Rows are points. Each copy is the shape, with its points in the same order, stretched, turned, moved and blurred by noise. Is it also mirrored, or only turned?
(in the rows, 128 means zero)

Shape (5 x 2):
[[153 175]
 [114 135]
 [151  77]
 [129 118]
 [119 101]]
Copy 1 (5 x 2):
[[110  82]
 [103 135]
 [166 157]
 [127 137]
 [127 158]]
Copy 1 is: mirrored
Copy 2 (5 x 2):
[[155 185]
 [139 131]
 [ 77 123]
 [114 132]
 [111 111]]
Copy 2 is: mirrored
Copy 3:
[[150 169]
 [103 146]
 [114  72]
 [110 123]
 [ 96 110]]
Copy 3 is: only turned
Copy 4 (5 x 2):
[[147 176]
 [141 116]
 [ 61 108]
 [108 126]
 [102  90]]
Copy 4 is: mirrored

Shape, 7 rows:
[[146  89 120]
 [ 61 121 164]
 [119  84 123]
 [112 141 102]
 [104 123 135]
 [142 163 124]
 [108 163  89]]
Copy 1:
[[113 101  84]
 [142 128 186]
 [133  97 104]
 [139 155 112]
 [129 132 135]
 [ 96 171 110]
 [145 179 112]]
Copy 1 is: mirrored
Copy 2:
[[101 125  81]
 [ 70 158 175]
 [ 77 119  97]
 [129 125 142]
 [107 147 143]
 [163 163 125]
 [152 117 159]]
Copy 2 is: mirrored

Shape, 9 rows:
[[130 129 113 141]
 [113 112 141 146]
 [115 149  96 165]
 [172 107 116 119]
 [140 183 172  60]
 [121 118  98 137]
 [136 136 145 186]
 [148 107 136  93]
 [140 111 128 160]]
Copy 1, 9 rows:
[[136 119 108 128]
 [129 104 139 137]
 [146 113  80 174]
 [147 108  95  74]
 [119 212 147 103]
 [115  94  96 141]
 [183 113 121 145]
 [115 126 131  84]
 [154  93 115 126]]
Copy 1 is: only turned
Copy 2 (9 x 4):
[[140 135 112 117]
 [123 111 133 136]
 [139 143  70 127]
 [179 135 156 109]
 [104 229 170 100]
 [139 117 104 104]
 [157 127 115 178]
 [142 134 166  96]
 [156 110 131 142]]
Copy 2 is: only turned

Shape, 10 rows:
[[169 133 149 103 134  86]
 [175 164 132 119 156 114]
 [114 157 198 123 131 124]
 [136 140 123 114 116  92]
 [115 107 123 169 112  84]
 [147 111 115  86 131 161]
 [117  80 110 119  38 117]
 [137 152 118  91 106 114]
 [141 101 129 124 144 117]
 [161 154 140 173 153 137]]
Copy 1, 10 rows:
[[171 129 183 115 152 118]
 [150 164 164 118 170 130]
 [ 90 133 184 122 128 173]
 [130 129 155 113 152  93]
 [126 114 114 163 132  90]
 [142 139 104  68 138 132]
 [132 111 110  85  62  70]
 [118 141 161  83 146  97]
 [156 129 116 119 145 125]
 [139 180 130 152 155 139]]
Copy 1 is: only turned
Copy 2, 10 rows:
[[167 123 121 102 115 104]
 [150 166 127 116 141  93]
 [124 122 189 133 117 104]
 [140 116 107 120  94 114]
 [147  82 107 158 102 143]
 [ 97 153 110  88 123 142]
 [130  81  88 108  40 198]
 [128 144 108 106  85 119]
 [121 108 110 110 136 129]
 [159 150 148 153 161 134]]
Copy 2 is: only turned
Copy 3 (10 x 6):
[[182 161 137 108  95  86]
 [170 169 143 119  91 132]
 [131 131 187  92 142 111]
 [144 159 130 141 110  92]
 [144 109 148 176 105  97]
 [115 141  74 108  95 131]
 [ 80 121  94 154  78  58]
 [118 174 117 126 110  93]
 [155 124 110 129 105 119]
 [150 126 168 146  79 163]]
Copy 3 is: only turned
Copy 4, 10 rows:
[[193 114 125 110 144 116]
 [180 136 103 148 157 132]
 [164 137 185 123 130 169]
 [165 145 128 120 129 103]
 [152 132 131 149  66 111]
 [102 106 125 119 163 131]
 [111 138 123  67  72 105]
 [145 163 129 113 146 103]
 [144  98 128 138 130 126]
 [163 137 102 181 114 170]]
Copy 4 is: only turned

Shape, 12 rows:
[[123 104 145 127 141 111 110 116]
 [ 84 107 152 119 144 168 146 126]
 [134 137 131 130 150 124 120 138]
 [168 104  66 123 142 109 173  74]
 [164 126  92 158 124 135 152 108]
 [105 129 136 103 111 105 126 157]
 [ 80 168 145 110 127 153 112 109]
 [ 85 144 131 151 144  72 125 138]
 [134 109  75 104  68 125 115 109]
 [132  92  74 101 139 123 115 165]
 [113 186 143 134 131  98 125 163]
 [114 120 115 172 144  79 122 101]]
Copy 1 (12 x 8):
[[112 117 111 168 145 100 163 131]
 [ 74 130  69 130 139 139 130 149]
 [130 120 129 139 150 111 141 142]
 [180 161  33 134 170  70 149 127]
 [178 152  86 141 159 119 145 149]
 [105 125 138 110  89  96 156 136]
 [ 78 148 125 123 132 144  92 113]
 [112 158 153 151 121  77 140 162]
 [161 141  88 128  67 111 152 103]
 [159  82  91 132  80  81 137 160]
 [119 145 188 107 125 107 128 148]
 [138 162 119 190 147  83 149 155]]
Copy 1 is: only turned
Copy 2, 12 rows:
[[116 132 149 140 133 165 125 128]
 [ 69  94 118 118 129 157 131 150]
 [110 150 134 114 130 138 138 135]
 [103 161 120 168 147 168 211  87]
 [105 165 115 162 147 131 185 138]
 [151 112 119 102 105 136 135 132]
 [ 97 135  82 130 104 152  98 147]
 [123 144 137 138  98 102 114  91]
 [183 122  79 163 151 165 159 138]
 [156 108 121  96 178 148 156 117]
 [129 164 118 100  82  91 125 133]
 [114 157 146 181 130 122 129  93]]
Copy 2 is: only turned
Copy 3:
[[152  95 150 127 162 107 111 143]
 [138  90 146 129 125 155 106  98]
 [119 107 153 117 146 126 132 156]
 [138 115 119 195 193 140 153 169]
 [146 136 145 163 147 147 145 169]
 [136  73 114 109 126 117 144 153]
 [ 94 123 116 124  99 111 114 102]
 [ 96  69 130 132 114  93 107 186]
 [171 136  69 146 160 126 138 161]
 [142  96 102 105 199 162 122 180]
 [ 84  90 144 106  83 102 150 170]
 [124  98 139 164 141  98  95 188]]
Copy 3 is: only turned
Copy 4 (12 x 8):
[[130 104 134 135 101 115 110 101]
 [ 70  93 149 101  93 101 157 119]
 [126 117 134 146 118 118 123 138]
 [129 168  89 120 185 129 129  67]
 [142 177 107 118 142 143 144 120]
 [128  76 126 117 113  84 127 151]
 [ 82 125 151 113  88  60 132 143]
 [149 114 124 163  93  67 152 107]
 [136 131  66  72 129 108  94 124]
 [106  80  57 127 134 136 104 158]
 [143 121 152 157 110  78 145 166]
 [155 137 116 149 100  94 144  73]]
Copy 4 is: only turned

Shape:
[[146  92 146 128 108 131  86  97  94]
 [144 164 143  95 121 162  89  73 156]
 [105 176  95 145 145 116 116 128  80]
 [187 140 131 119 155 135 108 150 119]
 [158 119 143 145 129 163 135 140 126]
 [134 164 110 156 132 159 146 108  75]
 [121  96  94 155 184 102 129 162 107]
 [181 125 112 107  96 114 126 157 151]
 [163 146 140  89 193 165 156 164 131]
 [ 98 134 133 120 118 118 146 150 145]
 [105 147 138 140 153 143 122 138 146]
 [110  89 167 133 159 121 148 103  87]
 [182 140 113 126 116 153 140 125 158]
 [102  99  81 149 111 160  78 129 115]]
Copy 1:
[[120 171 160 115  66 111 112 113 112]
 [169 142 142 109  69 174  81  94 154]
 [109 162  82 133 136 139 125 158 109]
 [188 159 147 104 124 143 152 149  91]
 [140 141 170 140 119 146 158 110  86]
 [106 151  89 151 121 153 150 100  81]
 [123 174 140 137 187  87 168 150 117]
 [181 105 155 126  97 112 161 162 100]
 [177 135 152  70 165 165 173 111 104]
 [110 100 149 132 144 133 127 143 120]
 [128 150 159 139 151 162 118 134 128]
 [ 98 143 162 104 145 105 117  79  86]
 [189 120 146 151 107 137 148 122 116]
 [103 179 140 168  96 118 158 131 169]]
Copy 1 is: mirrored
Copy 2 (14 x 9):
[[105  93 145  84 136 155  92 127 118]
 [101 164 120  58 113 131 112 126 180]
 [ 91 169 104 137 173 125 113 168  94]
 [161 164 147 127 146 155 106 150 148]
 [147 116 138 121 139 163 153 149 147]
 [118 151 101  97 186 154 155 145  92]
 [127 140 130 210 137 139 109 139  86]
 [177 134 139 116  96 107 113 174 137]
 [160 207 179 153 138 151 167 144 136]
 [108 138 141 152 110 102 144 178 130]
 [100 154 130 152 130 139 138 159 159]
 [ 88 104 166 137 159 131 140 105  94]
 [175 145 111  95 113 130 142 148 150]
 [ 96 110  96 131  91 179 110 158  98]]
Copy 2 is: mirrored
Copy 3 (14 x 9):
[[142  96  97 139 124 104  93  81  86]
 [111 150 112 127 110 163  68  45 139]
 [ 83 154 133 147 167  91 117 146 142]
 [161 138 132 105 148 153  86 134 109]
 [143 118 111 120 130 173 131 116 102]
 [101 165  91 146 171 133 142 126 110]
 [125  92 144  84 166  96 147 156 141]
 [164 127  97 108  75 149  80 149 130]
 [126 165 158  56 148 185 119 132 100]
 [103 128 144 117  80 131 134 130 141]
 [103 124 158 124 131 149 134 106 148]
 [128 121 137 102 131  92 159  84  82]
 [154 141  81 107 110 181 106 117 139]
 [ 73  62  94 134 149 129 100 121 139]]
Copy 3 is: only turned
Copy 4, 14 rows:
[[123  93 188 124 153 119  86  90 128]
 [ 80 163 167 104 141 133 115 105 195]
 [ 85 135 111 136 170 105  91 125  73]
 [134 136 164 121 156 145  84 163 122]
 [155 130 162 150 153 153 125 126 129]
 [101 159 129 157 180 138 103 105  89]
 [174  78 117 108 184 112 127 144  65]
 [146 130 153 111  91 153  98 125 132]
 [146 146 170  98 173 170 155 186 104]
 [125 123 141 128 114 114 159 125 106]
 [122 125 145 143 161 113 151 145 128]
 [150 100 190 118 178 106 151 103  74]
 [158 162 137 124 129 162 117 122 160]
 [107  65 104 137 161 140 103 101 143]]
Copy 4 is: only turned
